Each row of a before or after table is a point. The points were changed in one or more steps. Then noise was added and the rows were shuffled. The steps act on columns, c1 being the first. Name the steps. A step turns or swaps two columns, mirrors them in a line or flattens them onto one, adds a multiple of one to another, or multiplies or shifts one. Angles are multiples of 10 degrees, from the lower column toward the higher: turns from -170 to 170, lines from 10 to 170 but not 90. Use the fewest steps. Two steps may share a column if one is a turn and the other turns, adds or multiplies; they go together, in the order done. Otherwise the lowest column goes first.
(in the rows, 128 means zero)

Before (11 x 2):
[[156  94]
 [111  70]
 [ 95 161]
 [101 178]
 [105 144]
 [119 128]
 [126 129]
 [148 119]
 [122 142]
 [ 73 110]
 [111  76]]
After, 11 rows:
[[131 122]
 [143 121]
 [112  76]
 [179 103]
 [ 95 153]
 [116 152]
 [143 106]
 [ 70 108]
 [162  95]
 [129 128]
 [ 74 110]]
Steps: swap c1 and c2

Before, 13 rows:
[[116  89  73 157 137 140]
 [153 173 210 145 117  78]
 [151 156 121 120 163 102]
 [164 101 119 152 136  91]
 [ 71 125 122  78 124 153]
 [149 142  88 142 166  86]
 [135 123 133  99 164 120]
 [107 159  64 131 121 102]
 [107 181 177 155 169  98]
 [123 111 134 141 118 156]
 [190 164 123 102 119 118]
 [115 163 112  82 105 140]
 [186 158 110 101 122  83]]
After, 13 rows:
[[208 142 127  86 153  85]
 [177 161 148 127 112 140]
 [224 101 122 111 133  90]
 [211 155 128 124 154 104]
 [168 182 109 167 156  97]
 [246 163 137 130 121 120]
 [130 126 146 139 125 155]
 [174  88 127  67 134 138]
 [246 158 140 121 122  83]
 [194 121 138 144 152 119]
 [212 173 111 200 122  78]
 [168 158 133  67 124  99]
 [183 113 123 128 120 155]]
Steps: shift c1 by 60; turn c3 and c4 by 110 degrees; multiply c3 by 0.4; multiply c5 by 0.7

Before (11 x 11):
[[ 98 159 140 142 144 136 178 141 145  71 169]
 [ 84 138 101 102 130 179 113 167 105  80  85]
 [ 80 120 102 144 104  86 165  91 140  94 160]
 [148 144  80  73 146 125 112 164 107 149 142]
 [151 123 150  87  90 156 101 149 124  91 160]
 [140 104 127  93 151 111 180  93  94  81  72]
 [137  82  99 132 145 157 151 102  97 131 151]
 [103 171 138 130 116 174 125 109 151 110  94]
 [111  81 177 156 109 103 148  72 102 151 147]
 [139 111 123 109 116 120 106 145 157 114  85]
 [133 144 169  99 171 106  95  82 170 130 140]]
After, 11 rows:
[[137  81 100 106  95 107 150 161 139 123 147]
 [140 114 123 149 158 121 102  80 121 123 124]
 [132 143 171 164 163 126  98 155 178 140 167]
 [ 85 138 100 115 104  73 100  76 125  89 106]
 [110  81 176 121 104 165 153 163 106 141 175]
 [139 104 127 169  88 119 161  87 147  67 181]
 [152 123 151 142 130  81  88 151  91 102  95]
 [ 84 119 102 142 142 169 151 169 106  82 152]
 [ 98 160 140 110 143 130 156 161 146  57 103]
 [103 172 138  97 152  94 117 102 121 113 159]
 [150 145  79 171 105  94 120 130 144 155  90]]
Steps: turn c4 and c6 by 140 degrees; mirror c5 and c9 in the line at 50 degrees; turn c7 and c10 by -20 degrees; turn c8 and c11 by -110 degrees

Before:
[[167  97 136 101 119 113 119 156  91 165 126 123 136 117 164 148 182 117]
 [113 144  88 127 151  92 173  61 136 115  99 143 129 162  95 133 131 125]
 [148 143 135  93 153  95 173 152 139 175 143 188  98 170 108 114 157 158]
 [128 115 105 108  84 119 138 130  67 195 122 142 128 133 162 115 156 154]
 [126 118 145 156 108 101  91 146 111 184 153 162  68 144 165 100 172 138]
 [135 112 131 103  86 120 121 150 153 190 156 167  89 146 147 165 165 165]
 [124 127 113  76 144 145  97 137 135 196 146 154 114 125 147 116 183 153]
 [171 128 100 135  80 180 153 102  79 140 109 123 145 142 146 114 139  63]
 [112 135 124 132 113 151 150 144  69 112 136 125  92 141 146 129 108 120]
 [113  94  75 136 132 126 204  95 135 115 109  99 157 154  74  90 102  90]
 [114  95  92 115 157 125 159  98 125 146  85 139 136 211 104 125 112 105]
 [112 153  78 158 139 118 173 133 129 113  74 142 166 164  63 123  84 102]]
After:
[[150 143  95 109 157  96 177 156 141 180 140 190  99 168 103 114 156  98]
 [113  92 188 114 134 129 203  96 138 116 110 101 158 154  77  90 100 121]
 [113 137 141 131 111 148 148 144  70 109 136 129  93 141 145 129 111 134]
 [113 154 195 138 139 118 174 134 125 111  79 139 166 165  64 122  83 126]
 [128 123 117 155 110 102  92 144 108 184 155 161  67 148 163 102 177 146]
 [115 142 158 128 150  95 172  56 137 113  97 144 135 161 101 134 133 104]
 [128 108 127 123  87 118 135 127  68 196 119 144 127 132 161 113 158  89]
 [116  93 166 107 159 126 157  94 124 147  82 136 138 212 105 127 114 116]
 [169  96 117 100 118 115 117 157  95 165 126 123 135 117 166 145 183 130]
 [126 126 107  97 147 146  97 135 136 193 143 153 111 127 149 113 184  81]
 [136 112 100 127  90 121 120 148 152 188 151 166  89 148 146 164 165  93]
 [173 126 191  97  79 184 152 101  77 140 106 125 146 137 144 114 139 153]]
Steps: turn c4 and c18 by -30 degrees; turn c3 and c18 by 140 degrees
